Each row is a point. The window is the flat piece filled in between its corners: a triangle in 3 columns, a solid with four corners in 4, and so on. A path goes straight from each point to the next, and from the last back to the first. After which points does the path pass through the window?
In the rows, 128 means zero.

Window (3 x 3):
[[123 114 122]
 [ 89  63 124]
 [168 140 162]]
Path:
(1): [ 83  82 136]
(2): [110  59 117]
(3): [ 99  40 104]
(4): [ 78  75 123]
(5): [107 111 163]
(6): [187 116 123]
(7): [147  94 113]
(8): [ 91  75 157]
(9): [ 70  66 127]
(10): [122  77  92]
(11): [152  76 106]
(12): [129 146 184]
(13): [ 68  69 169]
(14): [124  79  93]
(15): [153 110 110]
(16): [103 115 132]
Through the window after points: 1, 5, 11, 13, 15

Window, 6 rows:
[[131 102  75 117  62 131]
 [108  76 135  92 156 132]
 [ 95 175 142  97 170  97]
 [ 89 134 168 220  17  83]
 [154 136 147 156  82 143]
 [141 122 142 146 182  84]]
Path:
(1): [111 129 163 167  55  86]
(2): [ 55 141 130 221 104 119]
(3): [118 117 101 119 148 150]
(4): [142  79 151  76  93  84]
(5): [153 117 142 127 156  74]
(6): [106 134 138 172 189 117]
(7): [116 102 100 130 147 144]
(8): [103 114 132  78  69  76]
Through the window after points: 1, 5

Window:
[[140 113 122  92 128 120  90 213]
 [113 142 136  80 131  96 130 147]
 [151 127 108 103 182  99 178 100]
 [ 95 187 120 119 139 155 168 109]
 [131  74 135 139 130 117  92 150]
 [138 147 161   7 141 151 156 150]
 [177 112 127 120 122 137  53  75]
 [153 145 151 175  74 115 157 146]]
Path:
(1): [120 135 117 118 112 144 143 126]
(2): [141 190 164 147 160 109 137 111]
(3): [154 165 207  52 133 154 146 151]
(4): [126 121 102  32 137 131 146 138]
(5): [148 112 104  33 103 125 179 140]
(6): [113 169 189 113 143 130  78 155]
(7): [170 134 176 126 164 140  79 154]
(8): [120  93 104 139 123 106 126 128]
Through the window after points: 1, 3

Window:
[[179  86 174 123 218  98 197 126 140]
 [ 55  43 101 116 112 138 117 124 159]
 [171  69 163 149 150  70 169 133  94]
 [ 96  91 108  95  70 109 121 105 191]
 [168  89 188 121 156 115 236 176 120]
 [125 143 152 118 103 124  68 211 155]
 [128 184 119 204  86 161  75 167 135]
 [ 47 119 158 143  96 106 100 114 159]
 [ 96 183  98 135 111 103 103 195 132]]
Path:
(1): [133 103 160 120 143 125 126 175 103]
(2): [133 124 157 149 143 103 147 170 159]
(3): [ 95 128 134 145 115  82 106 153 177]
(4): [ 99 141 156 127  96 167  94 167 106]
(5): [113 123 129  88 104 152 107 140 130]
(6): [112 125 136 172 116  95 109 146 165]
(7): [160  70 106 158 188  61 168 193 144]
(8): [122 128 220 102 100 149 139  63 102]
(9): [157 116 184  79  85 164 159 169 104]
(10): [138 108 154 150 160  97 170 171 147]
(11): [156 114 138 181 151 108 117 176 195]
(12): [104 149 162  86  97 146 124 150  67]
(13): [138 151 148  84 202 137 104 141 112]
(14): [141  91 126 169  73  96 162 184 169]
(15): [111  77 182 172 106  56 162 132 200]
(16): [181  86 112 101 171 132 137 146  17]
Through the window after points: 3, 7, 9, 11, 15

Window, 12 rows:
[[114 190  98 162  52 124 159 141 138 150  95  87]
 [172  95 171 204 143 108  85 194  68 136  43 132]
 [207 183 120  89 143 115 176 117 127 162 180 140]
 [167 191  61 116  67 111  95 124 141 157 136 127]
 [ 78 139 137 145 169  76 178  69 138  81 111 117]
 [ 73 162 119  97 126  83 166 147 137 143  91 139]
 [195 109 159 148  92 122 169 143 117  83  83 195]
 [157  99 151 105 100 136 127 134  79 107 144 134]
 [102 142  63 143 156 127 162 143 130 100 104  98]
 [ 92 126 127 217 149 121 190  81 130 175  94 193]
 [170 129 120  63 120 163  73 112 207 161 189  60]
 [ 85 183 142  97 130 149 131 124 153  69 151 124]]
Path:
(1): [ 87 126 137 176 104  65 149 129 167  46 125  91]
(2): [ 82 182 103 136  99  66 116 200 112  70 198  92]
(3): [171 102 164 104 134 183 155  66 123 145  84 164]
(4): [170 172 116 105 161 145 136  81  80 148  98 120]
(5): [106 104 132 142  99  94 128 182 162 106 133 145]
(6): [111  64 176 134  88  79 128 182 110 114 155 107]
(7): [165 200 104 150 162 132 139 126 115 157  49 152]
(8): [129 155  93 132 141 130 169  79 106 133  85 113]
(9): [169 167 136 132  84 104 135 205 168 148 196 148]
(10): [144 124  77  89 118 116 113 180 214 105 199  97]
(11): [133 161 124 133 126 149 134  87 110 156  89  98]
(12): [147 161  62  89 194 184 158 129  75 194  86 149]
Through the window after points: 2, 6, 8, 10, 12

Window, 14 rows:
[[180 125 126 191 219  91 107 156 168 106 114  96  81 197]
 [ 68  74 130 100 138  90 102 156 144 123 172 197 113 123]
 [ 51 129 135 149 156 157 179 138 122 126 169 139 109 183]
 [199 104 199 208 178 109 141 152 138  66 152 145 100 124]
 [ 97  89 198  95 187  97  85  82  91 125 103 168 135 162]
 [154  66  70 121 100 122 154 141 219  81  51 151 138 151]
 [161 105 101  97 112  87 105 163 154 117  51  96  76  75]
 [ 82 123 225 144  97 129  47 187  24 153  89 178 162  84]
 [137 146  54 102 117  97 143 136 151 107  91 171  88 150]
 [149 189 157  97 154  32 135 166 165 134 140 123 138 107]
 [139 134 123 202 175  96  85 138 129  57  47 109 121  97]
 [113 138 115  51 170 148 113 223 123 110 122 161 132  78]
 [125 137 170 150  95 129  52 114 166  62 226 153 127 117]
 [112 147  88 140  92 151 162  87 189 187 103 191 163  93]]
Path:
(1): [125 104 104 139 166 133 117 149 122 159 129 122 160 119]
(2): [156 117 116 135 148 111 159 161  72 139 144 118 135 138]
(3): [ 88 119 180 139 141 113  74 155 167 103  63 192 115  94]
(4): [ 98 111 168 127 165 111 143 161 155 138  85 167  59 124]
(5): [124 119  92  90 142 111  81 159 117  90 174 149 180 122]
(6): [142 107 106 137 111 103 122 145 150  97 113 142 146 127]
(7): [137 116 137 118 156 118 145 146 203 128  62 158 103 137]
(8): [ 94 143 137 134 117 117 118 141 175  94  57 129  16 118]
(9): [172 124  86 130 158 100 120 174 128 108 176 164 212 117]
(10): [152  96  94 142 102 127 130 108 159 145 148  60 166  80]
(11): [117 123 161 149 183 105 106 177 133  81  79 222  69 171]
(12): [112 146 144 150 133 113 152 129 172  92 116 158  72 165]
Through the window after points: 4, 6, 12

Window:
[[101 201 127  62  60  60 151 106  78 154 134 176 158 111]
 [151  69  47 112 128 146 151 171 155 140 180 156 108 119]
 [102 107 138 140 107 141 142  91 134 166 206 177 124  16]
 [174 122  77  99 149 139  57 157 123  78  65 154 147  85]
 [ 87 145 153 112  84 219  86 131 158 134 127 121  79 151]
 [ 70  69 138 144 140 127  60 148 131  86 149 139 107  61]
 [158  94 160 121  42 105  93 150 103 143 122 119 149 117]
 [ 97 197 134 198 139  77 148 146 170 111  97 180 168  69]
 [145 139 131 112  96 110 125 138  89  77 100 194 237 108]
 [ 78 165 196 118 132 162 175 171 183 162  91 107  81 117]
 [143  47 157 129  72 110 157  78 198 161  96 125 169 152]
 [137  64 148 158 144 132 128  96 150  95 117 182  13 115]
 [175 151  86  79 162 151 132 117 100 190 176 126 187 157]
 [ 75 124  81 158 142 175 135 155  72 107  53  79 110 117]]
Path:
(1): [109 115 111 163 135 128 149 157 140 197 111 169  95 133]
(2): [136 113 129  73  82 142 102  98 135  39 143  79 158  82]
(3): [ 96 131 160 150  97 140 144 149 164  63 113  73 124  87]
(4): [115 110 122 120 109 141 110 132 127 147 112 172 116 112]
(5): [ 77 115 161 193  92 169  82 150 109 212 130 216 116  75]
(6): [120 118 124 117 114 107 136 126 144  86 109 130 140  94]
(7): [150 147 141  78 108 141 197 115 137 117 179  73 114  86]
(8): [102  73 103 161 100 137  54 167 135 154  97 209 123 135]
(9): [108 102 111 119 133 150 118 158 152 145  92 181 121  89]
(10): [127 155 145 132 111 122 134  87 115  80 173  92 110 130]
(11): [139 113 139 111  57 152 146 108 153  86 201 103  84 105]
(12): [131 151  98 107 175 120 102 152  81 181  66 194 225 139]
Through the window after points: 7, 11

Window, 14 rows:
[[100 115 133  95 123 144 145 162 157 155 167 137 136 116]
 [103 112 159 115 101  70 127  62 100 130  65 164 152 107]
 [120 137 122 137 118 132 143 174 142 139 113 149 122 129]
 [110 138 126 129 134 151 101 125 136 143 133 138 129 156]
 [159 133  90  95  97  74 108 126 145  71 192 160 113 215]
 [ 93 134 128  94 119 171 114 143 129 116 115 127  98 125]
 [107 113 111 115 102 144 148 110 121 133 124 119 166 104]
 [126  92  97 140 124 115 100 137 131 115 142 101  92 108]
 [126  78  93 149 170 112 125 144 249 103  90 129 101  88]
 [ 76 132  96 138 122 154 114 105 110  91 155 139  73 122]
 [108 145 111 106 121 119 144 136 142 129 156 103 107 145]
 [107 109  97 136 167 113 124 159 129 102 132 110 132  99]
 [144 142 149 127 123 120 134 147 143  93 155 133 111 133]
 [133 159 113 106 129 134 125 157 140 145 143 138 131 100]]
Path:
(1): [ 94 136 113 119 119 139 111 142 149 115 121 121 125 123]
(2): [123 116 114 135 138 133 146 136 121 119 145 155  85 122]
(3): [139  95 115 142 140 156 156 108 125 138 122 134 102 152]
(4): [ 83 147 113 113 120 130  94 139 144 105 139 134 113 111]
(5): [ 79 146 115 124 119 140 112 153 158 111 166 125 117 126]
(6): [149 112 110 120 129 132 135 135 125 131 119 129 117 130]
(7): [136 109 116 113 148 114 146 130 135 118 146 140 118 120]
(8): [111 136 118 115 102 127 112 145 153 126 127 126 130 136]
Through the window after points: 1, 3

Window:
[[171 152 150 165 151  90 143 126 223 189  89 147  78 156]
 [162 168 189 132 124  60 134 127 115 146  84 160 109 100]
 [104 117 169 117 127 179 171 193 188 121 172 172 158 121]
 [ 66 103 115 103 142 170 123 195 149 109 125 126 176 178]
 [147 210  86 174 125  78 175 116  73 152 107 106 100  59]
 [182 183  99 112 167  85 132 154  68 130 160 107  75  81]
 [ 98 123 151 124  96 212  71 108 176 117  99 108 112 111]
 [ 77 132  87 162 115 123  84 152  90 135 153 147  76  96]
 [ 87 110 127  94 139 165 110 195 143 192 171 132 194 112]
 [ 61 110 161 100 192 209 154 180 117 174 163 159 151 160]
 [ 65  78 157 136 197 179 105 157 200 119 132 144 176 113]
 [ 41 113 170 115 159 137 142 196 173 159 158  87 121 135]
 [126  70 112 137 124 135 153 157  76 144 145 102 119  96]
 [144 153 141  92 126  70 165  62 186 147 111 164 102 112]]
Path:
(1): [116 163 102  70 166 105 154 182 145 160  55 137 106  76]
(2): [157 116 103  50 165 150 141 138 106 149  43 120 113  46]
(3): [ 86 126 138 147 140 140 132 159 156 147 175 135 137 139]
(4): [120 120 157 162 143 103 113 146 116 140 180 133 125 141]
(5): [ 67 156  96  79 131 181 171 166 176 155  78 131 117  65]
(6): [ 93 152 101 117 132 159 143 203 164 165  94 151 158  96]
(7): [148 101 197 175 161  97 132  87 105 109 209 103  65 145]
(8): [ 98  75 150 193 107 159 107 129  79 131 221 124 120 141]
Through the window after points: 4, 8
